Each row of a before or after table is a point. The points were changed in one or more steps. Then noise was added and the rows were shuffled. The steps act on how far a point lies along the listed directions, d1 being the first. What was done? A step turns or swaps two directions, mirrors them in a line or flattens them onto one, adds a multiple of one to another, or multiplies one. Angles are multiples of 10 degrees, from the lower direction toward the higher: turns from -170 to 170, lines from 10 to 170 but not 90. Use the fewest steps. Two steps may share a direction if one is a turn and the other turns, adds or multiplies; they go together, in the order done. Otherwise the lowest direction goes first.
In the rows, 128 means zero.

Directions:
(1): [145 170]
(2): [170 111]
Before (13 x 2):
[[ 85 151]
 [ 81 111]
 [174 159]
 [164 142]
 [ 75 119]
 [ 68 108]
 [178 136]
 [ 82 128]
 [173  92]
 [104 103]
 [141 132]
 [ 88 127]
 [167 128]]
After:
[[ 83 141]
 [139 127]
 [ 78 130]
 [105 110]
 [162 110]
 [ 95 145]
 [ 94 174]
 [ 92 147]
 [170 118]
 [164  68]
 [ 89 129]
 [160 128]
 [170 143]]
Steps: add -0.5 times d2 to d1

Directions:
(1): [ 74 112  95 121 143  85  94 102]
(2): [144 101 144  96 162 123 169  72]
(3): [168 165 115  94  95 119  91  91]
(4): [158 122 140 164 182 143  77 117]
(5): [155 153 127 113 163  67 140 168]
(6): [106 132 209 120 114 107 108 125]
Before (8 x 8):
[[159 150 100  95 110 118 134 129]
 [ 90 118 185 119  96 138  98 101]
 [124 143  94 116 113 140 102  91]
 [ 73 115 110 143 117 123 149 194]
 [117 138  98 124  99 129 142 107]
 [104 144 122 125  66 137 100 105]
 [ 95 139 153 125 134  97 109 123]
 [144 125 113 134  89 148 125 145]]
After, 8 rows:
[[ 82 124 153 135 115 131  99 102]
 [115 125 104 133  78 210 101  62]
 [ 85  99 198 138  55 212  98  74]
 [ 68 107 110 143 109 132 145 185]
 [113 126 104 134  80 167 144  91]
 [155 133 117 134  97 137 130 156]
 [165 162  94  85 131  77 135 147]
 [ 97 124 135 144  26 215 100  74]]
Steps: turn d1 and d5 by -40 degrees; multiply d5 by 3

Directions:
(1): [118 120 118  98 136 171  96  85 148 174  76  94]
(2): [134 118 103 167 105 145 143  76 191 112 173 119]
(3): [105  95 172 127 149 139 172 166 151 170 157  87]
(4): [ 64 103 181 150 123 136 136  87 107  94 106 148]
Before (13 x 12):
[[104 108 179 145 173 105 179 192  80 123 152 130]
 [123 128 165 110 163  98 169 203  97 147 125 137]
 [132 119 155 106 159 115 151 150 133 170 122 103]
 [131 123 176 126 140  97 161 249  71 153 142 132]
 [ 88 122 134 133 118 134 130  89 128 104 123 153]
 [129  97 111 147  93 177 143  98 196 205 175  88]
 [122 124 147  79 155 131 124 169  66 198  96 131]
 [147 140  82 145 121 182 129  36 196 126 152  96]
 [116  95 133 137 135 177 139  88 185 188 148  92]
 [131 132 125 134 118 114  65  96  79 120  44 173]
 [114 120 173  63 148 130 117 127  49 149  69 146]
 [140 135 117 117 136 119 158 157 142 142 147 102]
 [100 101 179  75 176 139 107 168 101 188  90 105]]
After (13 x 12):
[[101 120 157 111 138 121 134 145  64 153 110 158]
 [119 130 103 103 128 150 113 100 149 151 114 122]
 [121 122 161 126 145 101 147 132 119 131 126 130]
 [168 138  99 109 172 131 130 176 114 174 127  96]
 [101 125 142 168 119 156 154  55 149  84 155 131]
 [122 118 161  69 141 139 121 114  73 152  81 136]
 [ 87  94 152 178  82 145 153  92 140 132 170 148]
 [127 117 135 134 126 124  85 108 104 147  61 146]
 [147 143 126 101 156 106 146 180 114 156 119 131]
 [127 134 127 131 127 108 161 144 123 113 150 127]
 [ 86  96 161 163 125 153 144  82 141 130 146 139]
 [168 142 126 112 131 109 132 222  96 168 132 125]
 [ 86 102 182 106 161 127 108 139  94 137  99 137]]
Steps: mirror d1 and d4 in the line at 40 degrees; multiply d2 by 0.7; multiply d3 by 0.4

Directions:
(1): [119 157 117 174 156 156 176 136  85 123 148 101  89 135 151 116  90 139
 214 163 148  94 155 137]
(2): [107  88 132  70 140 164 128 167 149 117 189 122 175 114 133 158  65 116
 174  94 138 155 106 129]
(3): [ 87 118  69 147 104 123 181 139 168 148 123 177 159  99 127 109 101  78
 103 175 131 139 179 118]
(4): [113 132  69 172 120  89 150  77  98 117 158 163 130 132  71 135 130 126
 157  62 123 153  86 146]
(5): [168 114 118 126 145 154 166  92 111  73  85 114 139 149 178 123  97 118
 107 106  78 187 157 172]
Before, 11 rows:
[[132 106 156 113 149 145 120 120 114 115 168 114 128 150 114 142 101 171
  183  89 136 128  97 133]
 [ 85 145  36 215 122  93 207 115 120 138 118 152 113 130  91  89 111  84
  150 150 151 142 165 159]
 [146 151 138 179 123  76  97 109 112 129  70 124  98 136  97  91 165 156
   91 161 111 101 144 109]
 [ 75 111  48 110 124 111 167 122 162 100 198 157 204  87  71 123  76 108
  142  49 132 172 106 136]
 [ 97 148  99 159 115  98 125  99 143 154 146 165 110 119  76 116 142 130
  138 115 130 100 115 106]
 [138 134 154 121  97 116  89 135 144 129  93 109  98 147 125 130 165 144
   95 136 117 128 119 130]
 [111  88  95  89  99 164 214 158 205  97  93 173 197 118 202 103  46  63
   72 206  73 182 230 143]
 [123 171 114 183 118  77 142 100  93 131 125 116  81 137  66  97 156 153
  186 140 175  79  91 114]
 [116 124 132 104 107 129 148 169 188 142 132 148 146 106 160 113 118  98
   94 179 119 117 175 130]
 [123 113 149 128 130 129 116 130 126 139  80 119 106 125 125 123 170 113
   71 149 132 133 132 121]
 [123  99 158  69 132 144 111 168 142 138 147 116 146 125 118 128 121 129
  120 139 131 116 126  99]]
After:
[[105 170 107 179 129 117 150  98 130 147 128 145  84 134 109 100 138 138
  154 151 129  86 154 115]
 [137 172 148 160 130 112 138 135 109 133 101  90  75 136 106  87 152 149
  174 191 181  53 124 100]
 [113 123 139 124  90 100  92 130 141 151 131 125 107 143  84 143 159 142
  131 100 125 128  88 126]
 [101 134 146 142 116  82  72 150 136 156 148 133 126 116  62 109 138 157
  142 148 148  84 104  73]
 [ 76  65  70  62  81 132 181 164 232 121 148 209 237 102 137 133  48  57
   79 146  93 194 164 125]
 [ 75 143  91 165 133 138 189 193 146 162 137 120 115 120 128  96  85  90
  169 206 184 103 192 130]
 [ 91 106 131 126 120 113 108 132 132 154 132 140 121 112  82 136 155 109
  102 115 145 134  91 113]
 [117 113 111 109  98 105 140 137 189 132 128 175 152 108 129 117 133  87
   69 143 112 145 150 138]
 [155 113 135 107 123 118 131  98 123 108  99 132 137 143 116 108 152 128
   71 105  86 148 129 131]
 [164 114 171 124 154 156 134  95  99  99 108 100 107 168 153 121 113 175
  151 116 112 138 135 150]
 [119 158  46 176 151 149 234  84 109  70 136 121 140 121 144  82  63 114
  160 112 109 154 178 172]]
Steps: turn d1 and d4 by -70 degrees; swap d2 and d5

Directions:
(1): [120 160 100 152  75 107 132 108 101 135 127 143 137 132  84 120  50  64
 151  98 133 103 163  44  72 123 116 121 145  67 132 129 138 146 160  89
 123 162 134 137  95 186  99 140 138 149 134  95 130  87 117 137 138 151
  79 114 166 130  77  69 178 123 161  95]
(2): [176  54 116  94 133 122 147 116 168 169 117 158 129 136 124 123 159 138
 136  76 153 124  89  86 152  44 100 125 108 141 158 158 157 117 120 138
  82 163 150 134 163 136 101 118 188 107 165 111 105  74 166 206 164  99
 175  78 125 129 103 107  88 118 145 124]
(3): [144 133  87 168 113  97 123 115 160 160  74 125 139 121 130 154 144 104
 117 190 154 197 141  84 152 122 120 117 121  90  83  68 139 139 150 181
 153 153 123  55  97  97 120  59 149  81 170  95 137 119 128 135 141 137
 112 173  77 144 182  84 134 113 109 169]
(4): [138 169 113 155 111 141 202 145 115 176 137 138 109  83 118 130 169 108
 181 143 179 124 164 157 173 152 108 202 147 119  91 142 151 160 111 151
 178  95 147 185 124 161 126 130 106  57 119 135 131 134  91 173 126 117
 160 112 153 128  94 144 128  37 133 119]
(5): [184 113  75 118 110 136 128 160 164 147 168 106 169  66  75 137 103  80
 111  97  90 100  90  91 166 107 110 129 143  87 114 155 125 149 112 164
 112 114 117 137 149 139 161  98  89 133 103 182 179 156 167  67  54  97
 174 146  90  89 124 100 142 145 139 135]
(6): [116 139 162 126 116  58  81 132 119 174 124 153 158 132 143 137 120 119
 128 125 130 118 111 150  97 169 128 168 114 124 134 126 138 135  19 148
 102  66 118 141 171  89 121 101 161 190 100 105 161 113 110 188 143  93
 126 134 100 118 102  90 217 123  95 165]
Before (14 x 64):
[[139 127 121 135 114  98 114 124 137 148 126 132 140 125 123 134 121 114
  125 137 133 142 128 124 121 138 120 142 120 115 126 114 143 140 107 147
  132 112 111 119 145 123 131 118 131 139 133 119 141 130 129 134 115 104
  129 143 101 130 122 107 148 109 119 148]
 [106 104 138 118 139 101  75  98 130 127  94 128 137 167 160 125 121 140
  103 142 118 159 123 109  86 106 141  89 112 136 147 107 132 100 139 125
  105 148 126  87 134  99 125 113 169 148 152 108 116 100 141 138 162 134
  108 132 114 138 158 121 126 167 117 144]
 [145 117 102 153 120 120 136 134 153 133 119 111 125 123 122 139 114 110
  109 141 116 157 124 100 152 126 116 111 120 110 115 114 125 138 154 158
  130 153 129 100 124 129 151  96 116 113 146 137 129 131 138  98 119 122
  122 147 100 128 144 119 119 132 130 134]
 [162 131  93 140 117 140 172 123 145 152 127 129 129 101 104 125 163 103
  159 134 164 127 131 105 175 108 101 153 143 113 108 125 147 139 146 146
  145 127 144 150 126 152 128 117 124  83 143 128 126 110 122 142 125 114
  150 120 119 120 114 122  97  87 148 122]
 [ 96 146 130 133 125 141 153 124 120 110 124 141 107 141 137 131 148 142
  143 156 146 146 155 160 116 143 132 143 133 146 118 119 125 126 132 109
  149 134 133 139 111 120 120 146 125 114 137 116 103 123 102 157 141 145
  111 124 146 140 120 163 121  97 122 120]
 [155 114  94 118 102 101 120 132 141 147 120 138 153 111  97 128  91  83
  125 103 113 120 122  79 128 120 111 125 129  95 135 135 144 125 120 129
  111 144 126 125 129 138 119 111 137 143 134 115 152 102 153 134 117 119
  132 125 117 115 112  91 150 140 137 126]
 [101 149 136 154  96  96 110  93 107 135  80 139 132 155 121 121 105 116
  151 139 153 149 155 103  84 145 131 119 133 109 126 101 139 120 134 105
  121 155 146 112 105 132 107 134 157 146 143  71 119  91 117 176 173 143
   81 118 152 156 112  98 168 110 126 123]
 [141 103 122 128 147 145 141 116 140 115 127 119 131 132 124 122 147 142
  120 126 136 149 119 124 149 100 112  95 125 128 124 135 117 124 165 134
  129 158 137 114 116 127 126 125 143 105 151 133 107 139 140 121 141 127
  138 124 136 140 158 131  86 142 142 120]
 [117 128 154 111 136 133 131 123 122 129 124 133 115 134 145 128 138 165
  124 138 127 127 121 170 126 125 139 141 123 152 129 135 136 127 104 112
  129 117 136 150 143 118 138 136 145 110 115 136 126 136 119 139 132 112
  142 122 138 132 134 144 128 128 117 134]
 [124 139  80 149 115 136 136 117 121 116 110 121 123 127 115 131  98 107
  128 139 132 140 150  76 120 112 138 103 125  90 106 103 122 128 203 120
  141 164 140 111  91 153 121 129 122 107 154 123 118 119 129  96 126 148
  108 131 135 138 138 111 130 143 156 107]
 [105 146 138 138 133 136 142 122 112 117 134 109 113 117 123 126 114 130
  130 139 128 123 146 149 121 134 126 128 137 116 108 127 122 126 134 117
  147 123 129 141 116 136 136 147 125 115 122 123 141 123 113 118 116 129
  121 125 143 122 124 133 134 117 123 116]
 [152 124 104 142 111 147 156 117 142 138 129 130 118 116 132 132 142 114
  125 122 140 139 131 118 151 103 115 131 118 135 120 132 144 127 151 140
  137 131 138 134 129 133 124 118 124  97 142 124 121 118 137 136 124 128
  155 122 133 133 139 126 108 111 145 136]
 [126 114 147 130 156 124 127 142 137 131 122 118 127 122 156 123 177 153
  122 155 128 150 116 184 147 139 130 144 112 153 119 121 123 121 106 147
  126  88 125 135 148 104 143 117 130 112 127 138 139 157 136 133 123 111
  141 132 102 144 150 157 117 131 104 152]
 [127 143 118 143 120 116 122 109 125 132 108 133 129 138 121 138 101 120
  134 129 134 137 142  99 108 125 127 123 126 106 136 106 130 132 146 126
  132 147 130 108 116 137 115 114 138 123 143 108 123 106 122 140 135 142
  104 130 134 140 121  97 135 121 128 115]]
After:
[[121 144 123 144 122 115 122 105 122 130 102 135 123 145 127 137 106 126
  135 134 138 141 146 103 104 127 129 122 124 111 137 103 130 130 149 122
  134 150 132 105 113 135 111 116 143 121 146 101 117 104 118 147 143 146
  100 128 137 145 123 100 132 119 127 116]
 [107 131 167 112 138 127 126 120 115 129 118 139 111 144 154 127 141 173
  126 142 133 129 124 179 117 132 141 144 120 158 133 132 138 125  96 108
  128 113 136 151 145 113 132 139 153 116 115 128 121 131 111 154 144 113
  137 119 142 137 131 145 134 126 112 136]
 [100 149 137 140 130 140 146 119 107 112 134 110 110 121 120 123 107 129
  135 135 130 121 152 143 115 132 126 125 140 114 111 127 122 125 143 108
  149 131 131 143 109 144 131 155 125 115 124 119 136 119 111 118 120 136
  114 121 153 125 119 133 132 115 128 109]
 [143  97 115 128 156 169 156 116 145  98 126 109 119 133 125 120 158 152
  118 132 137 157 123 124 164  87 113  81 127 135 121 133 113 119 200 131
  139 177 141 106 103 133 129 133 134  80 163 141  94 146 146 103 138 138
  140 124 142 145 174 149  50 143 150 112]
 [172 122  88 130 124 162 182 132 151 141 141 120 128  91  98 122 168 109
  155 125 153 118 123 111 191  98 101 148 146 119 110 138 142 137 157 145
  145 129 144 158 130 158 138 125 107  76 139 149 126 123 133 119 107 112
  166 117 121 114 117 138  75  93 155 114]
 [ 91 108 151 126 144  89  69  90 126 131  74 134 130 184 179 127 136 154
  104 162 133 178 131 120  79 115 146  92 104 146 143  90 134  95 134 128
  111 147 127  74 130  83 115 107 186 145 162  87 105  92 129 162 186 140
   96 136 111 151 168 122 128 160 105 155]
 [ 75 157 166 159 101  79 101  78  90 136  61 154 118 184 148 120 116 136
  158 154 171 162 169 124  62 162 139 126 124 126 133  87 142 111 121  94
  124 150 149 109 103 119  91 142 182 154 149  42 103  76  96 215 209 150
   60 111 163 172 111 103 179 100 115 127]
 [122 117 154 130 154 115 122 141 133 136 121 123 129 126 159 123 175 153
  124 154 130 147 115 187 139 146 130 149 109 153 121 121 125 122  93 146
  123  81 124 137 152 101 140 117 136 121 124 133 141 152 132 143 128 108
  138 131 102 145 144 153 129 130  99 154]
 [142 128 124 132 108  81 102 129 138 161 130 136 153 118 120 138 116 107
  123 132 129 136 120 125 116 147 117 153 118 109 127 117 146 143  77 155
  124  94 107 124 158 115 133 108 135 155 122 120 155 129 129 143 110  91
  133 146  90 122 114  94 173 110 112 158]
 [ 75 151 148 135 131 145 157 111 104  97 113 148  88 165 153 125 153 160
  152 162 159 152 171 170 100 148 140 140 130 161 126 113 125 117 148  88
  155 144 139 140  99 125 106 165 136 112 147  98  81 111  88 175 167 160
   92 113 168 155 118 176 111  92 123 110]
 [173 108  83 114 100  95 112 144 155 159 131 133 169  92  87 133  91  73
  118  98 103 114 105  77 142 120 106 131 130  86 129 141 144 131  98 148
  104 129 121 126 143 131 131  95 129 149 124 130 173 113 164 122  95 103
  151 134  96 102 114  81 161 145 133 138]
 [160 113  83 151 117 133 143 139 163 129 128 102 130 109 108 140 109 100
  105 136 108 154 119  86 166 114 112 105 126 100 110 119 124 142 169 163
  132 162 128  99 120 138 160  92 103 104 146 151 135 138 149  74 100 122
  132 151  95 121 148 118 109 137 137 130]
 [129 136  64 151 117 163 154 115 124  99 110 111 112 125 107 128  98 107
  129 140 132 144 158  62 130  96 137  85 131  88 102 103 118 127 248 112
  152 191 144 105  72 171 122 138 110  82 166 130 106 122 137  73 120 163
  106 129 146 142 149 123  98 144 170  92]
 [158 118  99 138 119 164 165 121 147 127 135 123 113 111 130 130 148 120
  122 120 135 137 128 122 163  96 116 124 121 141 121 138 141 125 166 139
  140 137 139 136 127 137 131 124 113  86 143 136 117 127 144 119 114 130
  164 121 135 130 145 139  87 115 149 131]]
Steps: add -0.5 times d2 to d1; add -0.3 times d4 to d3; multiply d5 by 2; multiply d6 by 2
